Every row gives one point. The points of each table are mixes of a few directions, plus a little noise. How many directions does each table use, and how many do they share? Where both have some left over, give the other angles between the two spaces (their principal angles), to ten degrees, smallest first.
(in the rows, 128 means zero)

First:
[[128 127 129]
 [133 168 111]
 [135 176 107]
 [115  41 166]]
Second, 4 rows:
[[170 149  80]
 [ 66 100 195]
 [141 133 116]
 [133 131 122]]
Directions: first 1, second 1, shared 0; angles 50

First, 8 rows:
[[133  75 134 131  89 171]
 [117 196  87 134 135 116]
 [150 143 103  78 140 146]
 [168 145 160 126 109 103]
 [147 218  90 124 114 113]
 [ 91 153 120 166 147 102]
 [ 94  20 173 135 162 138]
 [126  74 157 130 128 136]]
Second:
[[162 166 150  65  84 104]
 [156 159 145  76  92 108]
 [125 125 127 134 131 130]
 [ 91  85 103 200 178 155]
 [ 92  86 104 199 177 154]
 [144 146 139  96 106 117]]
Directions: first 4, second 1, shared 0; angles 30

First:
[[120 138 126 128 132 122 122 130]
 [114 154 140 140 111 148 166 130]
 [178  61 136 117 113 147 131 112]
 [137 104 100 111 167  83  53 129]
 [185  43 121 105 135 121  89 113]
 [118 148 139 138 113 145 160 128]
 [ 45 249 134 158 125 130 172 150]]
Second, 8 rows:
[[108  95 112 125 136 131 141 134]
 [ 94 114 120 124 174 150 157 166]
 [158 149 144 118 152  66 172  63]
 [127  76 119 120  98 141  92 142]
 [141 108 121 129 140 162  97 159]
 [126 131  94 169  95 160 102 131]
 [217 194 169 122 121  62 122  42]
 [ 54 159 148 116 109 148 142 180]]
Directions: first 2, second 5, shared 1; angles 80

First, 9 rows:
[[ 83 114 183  70 174 156 192 104 122 155 157]
 [116 123 145 110 141 137 147 120 127 136 136]
 [ 66 110 207  44 192 169 218  94 120 165 168]
 [190 147  49 211  64  88  38 163 137  93  88]
 [172 141  73 187  83  99  66 151 134 103  99]
 [125 128 131 125 131 130 130 127 128 129 130]
 [121 125 138 119 136 132 138 124 128 133 132]
 [156 136  91 167  98 110  86 142 132 111 111]
 [123 127 136 120 134 132 136 125 127 131 132]]
Second (10 x 11):
[[162 130 136 126  94 122 140 116 120 119 137]
 [ 40 127  75 131 110 120 183  65 170  74 141]
 [103 133 111 174 158 154 179 109  61 118 124]
 [164 127 174 135 118 127  65 138 170 132  93]
 [120 116 150  91 151 134 129 141 142 162 129]
 [110  88  23 156 126 141 222 132  67 174  84]
 [183 138 160  84 114 103  75 170 141 140 162]
 [164 136 194  92 121 119  73 141 166 129 147]
 [131 157 144 124 137 105  42 158 163 103 153]
 [107 123 113 169 154 154 172 108  82 129 107]]
Directions: first 1, second 6, shared 1

First:
[[163 143 160 141 157  89 115 123 144  97 130 101]
 [197 159 191 153 186  49 102 118 161  65 132  74]
 [189 155 184 150 179  59 104 120 157  72 131  81]
 [ 57  96  63 103  68 210 155 138  94 193 124 183]
 [179 151 175 146 171  69 108 121 153  81 131  88]
 [104 117 106 119 107 156 138 131 117 150 127 147]
 [113 122 115 123 115 145 134 130 121 142 127 140]
 [ 64  99  70 106  75 201 153 137  97 186 124 178]
 [120 125 121 125 121 137 131 129 124 135 127 134]
 [149 137 147 135 146 104 120 125 138 109 129 111]
 [ 74 104  78 108  82 190 149 136 102 178 125 170]]
Second, 10 rows:
[[ 96 173 114 101  84 104 119 161 164 159  89 129]
 [ 95 136 126  74 150 110 140 177 151 109 119 150]
 [164 162 170 173  99 182  76 138 110 197 138 101]
 [145 140 125 184 174 128 127  79 112 142 152 117]
 [134  96 145 141 155 148 172 119 136 121 150 129]
 [153 128 168 134 135 103 149 135 168 109 124 101]
 [134 138  50 120  74 109  18  79  29 105 107 145]
 [160 164 195 145 151 114 126 159 176 139 131  92]
 [101  55  58 115  96 150 156  79  75 100 131 165]
 [ 97  87 128  92 163 131 196 150 154 100 140 153]]
Directions: first 1, second 6, shared 1

First (11 x 18):
[[121 139 142 143 154 152 134 153 177 118 116  87  57 149 102 132 119 133]
 [148 121 118 109 117 112 129  99  73 130 125 171 188 112 141 123 142 127]
 [110 137 135 155 144 161 134 169 197 120 136  79  44 157 106 132 121 135]
 [ 98 126 123 123 103  89 153 117 130 130 121 137 209 116 169 138 120 107]
 [132 136 141 148 156 169 116 159 175 122 129  85  20 151  87 125 122 144]
 [127 128 139 145 144 161 101 154 169 129 143  89  34 142  96 123 118 140]
 [136 125 108 140 115 143 133 137 122 125 149 143 134 137 128 126 149 137]
 [ 95 103 111 138  80 111  97 127 130 151 179 129 164 108 163 128 114 118]
 [179 161 124  90 162 102 220  88  54  92  42 202 249 139 135 135 179 124]
 [111 108 147 100 111  80  85  92 100 152 124 133 169  82 153 125  90 107]
 [150 118 122 119 122 128 108 111  88 135 139 153 141 116 126 119 138 135]]
Second (8 x 18):
[[112 129 187  92 164  88  96 102 140 139  71  88  92  93 119 131  66 105]
 [131 127 115 135 120 136 135 134 125 125 141 137 135 136 130 128 141 133]
 [127 128 128 128 128 127 127 127 127 128 127 127 128 128 129 128 127 128]
 [128 128 130 126 130 126 127 126 129 129 125 127 127 127 128 128 125 127]
 [113 130 184  94 164  88  97 103 139 139  72  90  93  95 120 131  67 106]
 [116 129 176 100 158  95 103 108 137 137  80  96  99  99 122 130  77 109]
 [151 125  42 180  74 189 175 166 111 111 213 187 181 180 140 124 221 162]
 [145 126  60 168  86 175 164 158 115 116 194 174 169 168 138 125 201 155]]
Directions: first 4, second 1, shared 1

First:
[[127 127 135 117 112 144 135 162 115 112 114 162 110 118  90 131 131  87
  137 135 126 120 112 110]
 [145 119 139 113 125 109 118 130 136 135 119 116 145 131 156 140 129 133
  120 130 147 149 121 139]
 [ 73 157  93 174 134 189 161 123 104 107 154 163  75 116  39  92 125 111
  154 120  66  63 152  89]
 [146 119 138 116 129 108 117 125 137 137 122 114 147 133 159 139 128 138
  120 129 146 147 123 142]
 [155 114 146 103 122 101 114 137 137 136 113 118 151 133 164 146 130 128
  117 133 158 158 113 144]
 [146 120 133 124 143  93 110  94 149 151 134  82 162 141 194 137 125 176
  112 124 151 155 137 158]
 [ 91 145 116 139 103 193 162 185  91  87 122 209  65 105   7 110 132  47
  157 134  84  76 114  73]
 [142 123 126 137 156  86 108  68 156 162 145  60 171 147 215 131 122 205
  108 117 147 156 152 168]]
Second (10 x 24):
[[116 134 111 160 130 137 144 116 133 139 141 137 120 124 116 103 132 125
  133 135  94 115 152 122]
 [163 102 140 126  67  82 115 165 151 182 111 155 161 133 222 181 117 106
   83 141 150 162  94 139]
 [167  90 132 157  45  85 135 174 156 200 113 187 160 122 204 152 134  66
   86 167 118 162 117 132]
 [144 172 158  51 195 144 128 184 139  57  70 136  81 115  87 125 110 115
  153 122 133 147  64 113]
 [166  79 146 123  90  92 118 126 129 156 124 124 175 130 157 130 157 102
  118 153 163 165 147 152]
 [133 146 142  94 143 144 132 172 127  93  98 154  97 117  94 131 121  98
  140 129 125 130  91 110]
 [105 104 120 139 106 142 117  91  88 125 163 105 145 139  99 136 141 143
  134 112 157 101 158 131]
 [101 164 119 122 171 153 128 116 125  99 133 110  99 131 106 125 109 164
  140 103 115 104 119 118]
 [ 81 133  97 170 137 155 130  65 103 129 179  94 127 139 100 113 129 176
  138 103 115  82 175 127]
 [104 154 114 137 198 148 133  71 128 100 149  76 116 132  95  83 130 184
  156 113 110 111 166 135]]
Directions: first 2, second 5, shared 2

First (9 x 32):
[[140 131  86 160 116 120 177  88 158 117 170 150 149  64  68 132  55 153
  147 110 231 141 133  96 156 120 133 139 146 167 249 189]
 [130 139 140  82 164 128 128 156 115 136 133 139 126 139 195 100 168 115
   77 125  58 119 129 147  98 148 118 110 145 110  76 112]
 [115 123 147 134 109 123 104 123 124 131 100  84 116 152  90 136 134 114
  134 142 167 155 134 151 148 111 174 157  86 122  79  78]
 [165 117 126 156 128 133 120 130 123 123 126 139 135 129 145 152 157 129
  115 131 114 142 114 140 126 126  99  92 137 112 107 113]
 [127 142 139  80 167 137 137 143 126 140 127 129 138 143 152 113 148  96
   78 121 108 137 130 163 122 144 148 126 122 119  71 104]
 [144 139 122 120 158 150 159 111 142 135 137 133 153 130  78 148 105  94
   91 116 197 159 119 166 154 128 164 133 106 134 111 117]
 [108 136 165 174 105 145 111 116 104 141 120 156  75 156  84 154 112 143
  144 144  83  98  89 116  85 127  97  96 129 101 106 111]
 [115 124 131 128 101  93 116 121 127 123 124  86 120 107 127 100 128 146
  125 134 171 160 153 128 144 116 170 157 114 135 134 101]
 [109 106  93 118 101 121  99 167 133 108 115 136 135 129 212 114 148 160
  240 127  25  43 153  42 116 123  48 143 167 154 217 226]]
Second (10 x 32):
[[ 98 134 145 146 117 180 104  90  80 101 125 146  88 132  80 154  85 100
  201 100 131  76  84 131  97 119 132 179 118 158 114 138]
 [183 105  98 122 128  63 132 148 155 165  97 114 132  91 202 127 145 179
   52 174  67  99 175 167 135 119 100  37 213  65 172 162]
 [139 123 121 127 127 115 129 132 133 135 121 126 128 118 144 130 131 139
  113 138 115 120 137 138 129 126 121 108 148 116 136 136]
 [154 109 114 144 115 118 103 106 103 139  89 133  85  93 154 158  97 151
  132 148  62  34 128 175 101 109 102  87 211  94 161 179]
 [172 113 103 116 134  66 141 158 167 164 113 110 151 106 193 116 159 170
   48 166  94 138 176 149 148 128 110  53 180  79 158 142]
 [114 135 136 127 130 142 130 126 125 118 138 131 131 138 110 125 128 116
  143 117 147 144 118 115 129 132 136 151 102 144 116 116]
 [117 143 135 105 144 118 160 164 170 130 165 117 184 160 123  90 173 119
   96 120 188 234 146  83 166 151 149 146  55 149 104  76]
 [ 78 148 156 134 127 189 122 109 101  93 154 142 122 160  61 130 109  83
  199  86 181 148  85  93 118 133 154 210  54 185  90  99]
 [119 132 134 129 127 139 128 126 124 122 135 130 128 134 114 128 126 119
  141 121 140 136 120 119 126 130 134 145 111 139 120 120]
 [107 138 140 128 129 151 130 123 123 113 143 133 131 145  98 124 125 108
  154 110 158 149 112 109 129 133 141 165  88 154 111 110]]
Directions: first 6, second 2, shared 0; angles 40, 50

First:
[[130 136 164  75 140 183 102 105 172  84 110 128 108 141 210 132 118  93
  139  68 131  47 158 140  54 105  92 164 163 107 120 146]
 [102 154 115  84 166  70 140  86 193 115 154 135 119 130 104 166  80 100
  141 115 120 144 144 107  57 191 100 171 165 155 160  79]
 [124 109  93 133 105 174 172 164 141 130 123  96 172 135 143 120 177 159
  125 176 132 130  69 152 199  43 137  93 116  97 112 193]
 [114 140 126 108 164  86 126  86 152 119 157 153 112 126 102 162  80 102
  133 113 118 153 155  92  78 187 102 174 153 162 160  77]
 [142 109 147 120 135 197 116 113 115  92 133 148 120 135 182 137 128 114
  125 103 122  96 142 111 130  78  96 156 137 123 129 153]
 [138 116 117 177 104 114 134 161  74 161 125 125 140 119  89 106 152 159
  116 163 130 166 109 132 195 124 163  88  91 129 118 133]
 [152 130 171 155 105 130  81 146  75 145  97 132 102 120 138  90 136 130
  122  98 139 100 158 146 120 150 157 105 106 120 104 121]
 [122 128  93 171 104  70 155 168 103 180 127 110 152 118  54 109 152 167
  120 186 133 188  90 142 191 148 176  75  92 131 122 122]]
Second, 11 rows:
[[102 125  85  95 142 155 157 113 193  97 142 108 150 131 158 173 140 125
  128 156 121 114  93 143 138  70 104 139 150 129 117 160]
 [152 117 163 139 137 150 111 112  80 119 137 166 109 136 135 114 102 111
  129  93 123 133 164  82 115 142 111 159 127 135 156 113]
 [109 134  90 159 109  92 107 140 129 148 122 102 131  98 105 158 162 149
  108 181 130 135  99 183 178 127 168  81 105 155  66 129]
 [112 128 112 106 160 117 143  88 157 107 164 146 128 130 117 170  97 109
  132 129 113 153 135  93 109 141  95 172 151 159 159 104]
 [118 113  92 146 113 150 137 143 130 126 128 107 151 115 134 149 164 149
  116 175 124 130  88 157 190  73 141  98 113 132  91 162]
 [ 93 169 118  44 158  80 149 103 249 111 128 101 128 142 136 148  98 101
  154 103 133 102 127 144  27 169 103 157 181 119 145 107]
 [177 114 183 165 115 123 149 160  32 167 123 169 125 157  82  38 104 142
  142  88 138 176 163  58 131 173 139 133 101  97 202 109]
 [119 121 103 154 105 139 109 148 121 133 113 102 137 105 138 147 174 147
  110 169 131 115  99 181 183  86 157  87 106 134  64 157]
 [110 144 111 114 104 126 110 154 172 135  90  76 132 115 156 131 172 140
  123 145 141  80  99 207 131 104 160  80 124 109  61 158]
 [164  99 169 156 152 169 104  87  43 103 162 202  97 131 133 136  82 102
  121  87 109 151 184  43 133 138  88 189 125 159 174 100]
 [154 142 182 122 113 104 134 161 105 159  98 132 116 151 113  45 110 130
  149  74 148 122 160 113  75 181 147 121 125  82 167 111]]
Directions: first 4, second 5, shared 4

First (10 x 32):
[[131  95 120 145 113 109 136 122 153 103 115 109 121 142 129 165  92 149
  105 105  65 118 122 129 107 126 111 110 111 148 137 131]
 [127 148 145 100 130 155 110 153 153 118 153 115 150 140 103 156 142 133
  136 135 143 132 110 133 145 119 148 149  93 109 110 139]
 [ 95 106  83 160 150  92 184  66  31 196  24 186  96  86 241   7 154  36
  114 121 168 144 157 134 100 107 133 111 232 127 175  95]
 [ 94 146 134  99 149 133 106 117 166 155 139 134 124 112 134 119 189  97
  146 131 203 142 107 150 135 122 132 160 125 109 145 118]
 [160 171 131 121 114 160 123 166  49  61  82 153 147 161 122 149  59 177
  151 130  85 122 138 101  68 166 212 152 117 101 101 168]
 [140 129 139 123 120 128 108 142 167  95 154 109 129 142  94 175 110 168
  132 123 102 120 119 127 118 147 123 134  95 133 121 141]
 [129 166 139 117 145 128 108 125 120 149 163 149 114 109 110  99 162 135
  166 154 198 133 143 127 135 162 128 149 155 119 129 128]
 [138 128 138 128 127 141 131 141 131 139 161 115 140 127 108 125 136 126
  122 140 133 127 131 123 169 112 112 116 121 132 110 126]
 [126  79 111 165 122  85 155  98 149 146 122 116 105 116 146 118 117 118
   97 111  87 117 139 130 133 115  67  84 150 167 151 107]
 [142 117 141 123 113 149 126 156 163 116 166  93 152 143  93 166 119 141
  111 128  94 122 115 127 168 102 115 114  84 134 100 133]]
Second (9 x 32):
[[109  86 115 128 129 119 165 116 108 169  74 141 143 136 194  97 153  73
   95 115 127 134 132 134 159  55 106  91 159 144 127  83]
 [115 118 115 130 129 112 128 113 135 127 103 133 117 125 150 132 128 122
  122 115 124 128 123 134 102 132 129 132 132 130 147 125]
 [ 92 111 116 108 134 138 146 120 125 155  73 140 145 135 188 113 167  66
  108 116 151 142 108 142 140  68 144 126 135 113 135 103]
 [132  86 130 109 108 125 144 157 137 115  69 137 167 190 177 175 124 131
   99 106  75 123 131 128 143  53 115  87 118 154  98  84]
 [112  99 117 138 114 130 138 123 165 106 119  91 132 131 125 167  99 119
   90 101  67 126  89 134 116 108 132 124  79 127 144 145]
 [130 171 142 131 151 148 115 121 122 179 220 122 117  75  77  64 179 101
  156 173 222 140 134 130 187 157 116 151 148 109 123 144]
 [181 145 136 164 118 113 127 136  86 100 161 137 107 125  82 122  71 196
  150 144  90 111 172  99 109 197 116 117 153 151 115 150]
 [129 172 137 118 135 157 106 141 114 103 146 126 131 120  96 132 116 138
  150 138 144 136 111 125 106 165 178 170 102  93 125 170]
 [149 168 142 129 135 108  81 125 164  98 190 129  94 117  65 155 118 200
  175 139 152 117 142 123  92 220 117 159 123 130 144 154]]
Directions: first 5, second 6, shared 5

First, 10 rows:
[[136 128 172 211 116 194  82 169 248  92 230 128 111  84 189  97  79 195
  100   8  95 170  90 143  78 105 153 129 177 158 181 127]
 [121 127  89  55 139  69 170  91  23 160  39 131 142 168  71 153 173  67
  155 234 157  90 162 118 175 149 107 128  83 102  80 128]
 [131 128 147 163 122 156 108 146 179 112 171 128 120 108 154 116 106 158
  116  78 112 147 112 134 106 118 138 129 151 142 151 129]
 [131 129 146 158 124 152 110 143 172 116 167 127 123 110 152 117 110 153
  118  85 115 144 114 134 110 120 138 128 148 139 148 126]
 [123 129 102  84 135  92 153 108  63 147  74 128 136 153  95 143 155  92
  146 193 146 106 147 122 155 141 116 127 102 111 100 129]
 [135 129 167 197 117 185  88 164 229  98 214 126 114  89 182 102  86 186
  103  27  99 164  97 139  85 108 147 129 170 152 174 128]
 [119 127  83  46 141  64 175  87  10 164  27 129 145 172  68 158 177  61
  158 249 162  85 166 115 178 152 105 129  79  98  74 129]
 [126 128 112  98 131 105 144 113  86 141  92 129 134 144 106 140 144 104
  139 170 140 113 142 123 146 137 119 127 111 118 108 128]
 [128 128 130 133 126 132 126 130 135 126 135 126 126 125 132 127 125 132
  128 122 127 132 126 130 125 127 130 128 132 129 132 129]
 [130 129 130 134 128 132 124 131 137 126 134 128 129 124 133 127 124 133
  125 119 124 130 126 130 125 124 131 127 131 130 134 126]]
Second:
[[118 139 160 134 137 115 120 120 148 146 179 139 125 126 159 129 113 131
  141 108 114 151 144 154 118 127 110 131 122 138 101 127]
 [118  71  78  83  85 134 156  89  62  70  51 131 114 167 103 123 141 116
  106 200 103  39 156  67 118 104 148 103  68  56 142 130]
 [163 154 115 127 116 131 195  96  51 155 125 189 140 138 129 105 194  78
  169 187 163  93 127 117 156 140 137 129 116 137 142 162]
 [ 64 127  97 143 156 111  89 158 196 168 138 126 115  88  98 171  34 180
   60 104 118 140  94 131 154 133 133  94 200  92  92 104]
 [176 182 139 161 138 133 128 165 142 136 174 132 178 112 129 108 167  92
  130  93 157 172  78 168 120 164 138 156 151 178 166 156]
 [ 97 153 110 120 169  82  78 175 173 161 128  88 159 107  83 172  78 133
   78 102 135 178  92 168 142 161 115 129 169 126  92 110]
 [158  93 126 140 112 186 127 137 130  81  66  95  99 130 124 109 152 160
  148 112 142 116 130  82 129 101 145 140 136 151 187 116]
 [146 177 163 148 156 107 109 156 158 159 183 120 162 114 139 130 137 110
  143  85 147 194 108 185 124 158 111 154 149 178 118 134]
 [ 88  85 161  76 127  98 153  50  76 156 106 143  67 167 165 144 123 139
  198 185 105  98 232 112 145  90  81 117  63 107  45 105]
 [155  95 127 150  84 184 125 132 145  46 131 121 122 134 151  90 139 143
  105 100  98  97 118  96  78 100 161 126 105 115 200 139]]
Directions: first 1, second 6, shared 1

First:
[[165 122 122 123  99 117  92 132 114 194 144 117 129  91 125 120 144 113
  129 129 118 151 137 139 168 143 147 157 123 151 117 114]
 [ 86 132 129  85 142 113 139 129 118 190  93 142  74 161  78 151 105  83
   27  79 178 147 143 148  36  19  62 122 145 139 159 148]
 [165 124 125 147 109 130 108 129 126 121 154 119 156  97 151 115 146 145
  181 153  97 126 124 122 189 189 171 142 117 130 108 113]
 [ 98 132 134 152 157 150 170 122 149  16 126 135 150 159 154 126 117 166
  172 151 115  89 111 107 118 155 132  93 127  94 132 138]
 [ 86 134 135 115 153 134 159 126 134 105 106 142 108 167 112 142 108 121
   90 109 153 117 127 127  68  78  91 106 138 117 145 144]
 [108 133 135 161 153 153 167 122 148   7 130 132 161 153 165 120 124 172
  191 160 106  85 110 101 134 175 144  96 123  93 125 133]
 [172 122 121 118  95 111  84 133 112 210 145 117 125  89 121 123 144 108
  120 125 121 159 139 143 169 139 148 161 121 154 114 112]
 [148 124 124 118 112 117 106 131 118 179 134 123 120 108 118 127 134 113
  113 121 129 148 134 139 141 123 134 146 127 144 122 122]]
Second, 8 rows:
[[108 139 119 142 111 128 113 131 128 125 150 143 129 124 140 126 116 140
  154 155 123 123 102 109 149 153 117 136 113 112 109 141]
 [ 89 139 122 112 105 104 131 113 125 150 113 148  88 125 120 146 128 123
  125 155 134 113  95 136 125 135  87 132 137 127 102 114]
 [114 145 159 104  95  76 169 104 156 116 103 142 103 128 111 147 175 140
  117 172 126  97 116 165 153 139  93 126 164 140 105 114]
 [190 140 168 129 121 116 161 121 177  59 124 107 175 149 107 131 177 160
  137 145 122 111 162 157 178 141 152 124 162 142 152 139]
 [ 71  86 106 127 157 134 115 143  70 212 128 146  87  89 172 106  96  92
   87  81 118 165 132  98  56  85 137 125  86 124 104 115]
 [182 156  93 152 133 188  77 141 136  80 145  95 177 172  93 137  85 133
  182 118 157 129 115 108 152 158 138 136 129 118 178 148]
 [167 141 126 157 127 154 113 138 148  76 159 116 182 144 129 118 122 156
  170 140 122 125 134 113 172 158 153 134 121 116 145 159]
 [103  80 132 105 170 121 147 135  82 206  96 127  89  96 151 112 127  82
   53  57 125 164 169 133  39  52 150 116 115 149 131  94]]
Directions: first 2, second 4, shared 0; angles 30, 80

First:
[[159 113 116 104 191  75  73 114  94 138 187 138 204 157 116 113 152  91
  143 100 103 103 151 132 166 126 178 111 128 188  66 161]
 [ 77  90 136  87 126 114  96 147 100 109 183  43 155 200 135  97  49 139
  114 117 117 200 100 161  82 152 140  97  79  70 113 136]
 [ 80 124 122  96 119 134 115 146 100 112 142  69 125 159 128 135  85 123
  109 137 139 160 118 141  92 136 127 109  94  97 129 135]
 [124 124  97 120 179 114  69 120 117 128 170 101 208 108  80  71 116  93
  133 115 106 162 106 157 149 117 161  89 119 150  74 184]
 [145 163  91 160 110 167 126 141 172 150  51 144  58  68 106 176 157 122
  145 152 157  86 107 118 129 115  88 141 143 131 152 112]
 [143 140 148 180  98 161 182 112 179 128  89 174 108  65 125  94 142 160
  129 136 124 145 114 122 140 118 102 148 161 111 164 115]
 [152 115 128 148  97 137 127 147 172 149  92 128  57 148 148 163 121 159
  153 127 137 110 102 126 106 146  92 150 128  91 152  80]
 [144 155 188 130 104 120 236  98  91 110 110 227 108 120 185 176 204 137
   99 141 141  58 225  66 159 115 136 178 171 185 174 101]]
Second:
[[118  73 155  78 140 120  76  97 151  74  87 162 159 120 124 152 114 118
  150  83  97 195  99 161 100 131  92 137  63  73 119 219]
 [144 144 136 146  89 105 155 122 144 135 121 172  97 126  72 175  59 141
  113 232 132 110 105 128  41  80 192 154 110  18 179 115]
 [124 183  92 104 146 138  58 166 110 188  57 131  77 125 148 141 100 121
   76 118 177  99  96 157 136 154  80  62 152 150 104 101]
 [124  82 147 109 133 163 150 111 131  79 157 114 153 111 133 139 163 108
  199 114  96 132 157  94 164 139 118 164 121 115 146 148]
 [157 149 115 112 175 125  83 134  95 173 152 154 160 115 107  92  97 107
  116 152 125  83 125 128 168 128 166  78 177 116 102 116]
 [101  81 110 191  94 187 190 143 135  92 153  45  69 121 104 128 215 142
  139 106 123  71 155  56 153  77 121 173 127  92 136 134]
 [128 165 138 134 118  90 154 128 131 142 137 132 148 154 173 116 123 143
  117 122 144 174 138 158 118 165 124 131 134 225 130  87]
 [127 149 133 151 131  96 157 127 126 138 162 113 161 153 165  83 152 143
  113  97 132 161 148 144 147 151 133 127 143 235 108 101]]
Directions: first 5, second 6, shared 1; angles 50, 60, 80, 90
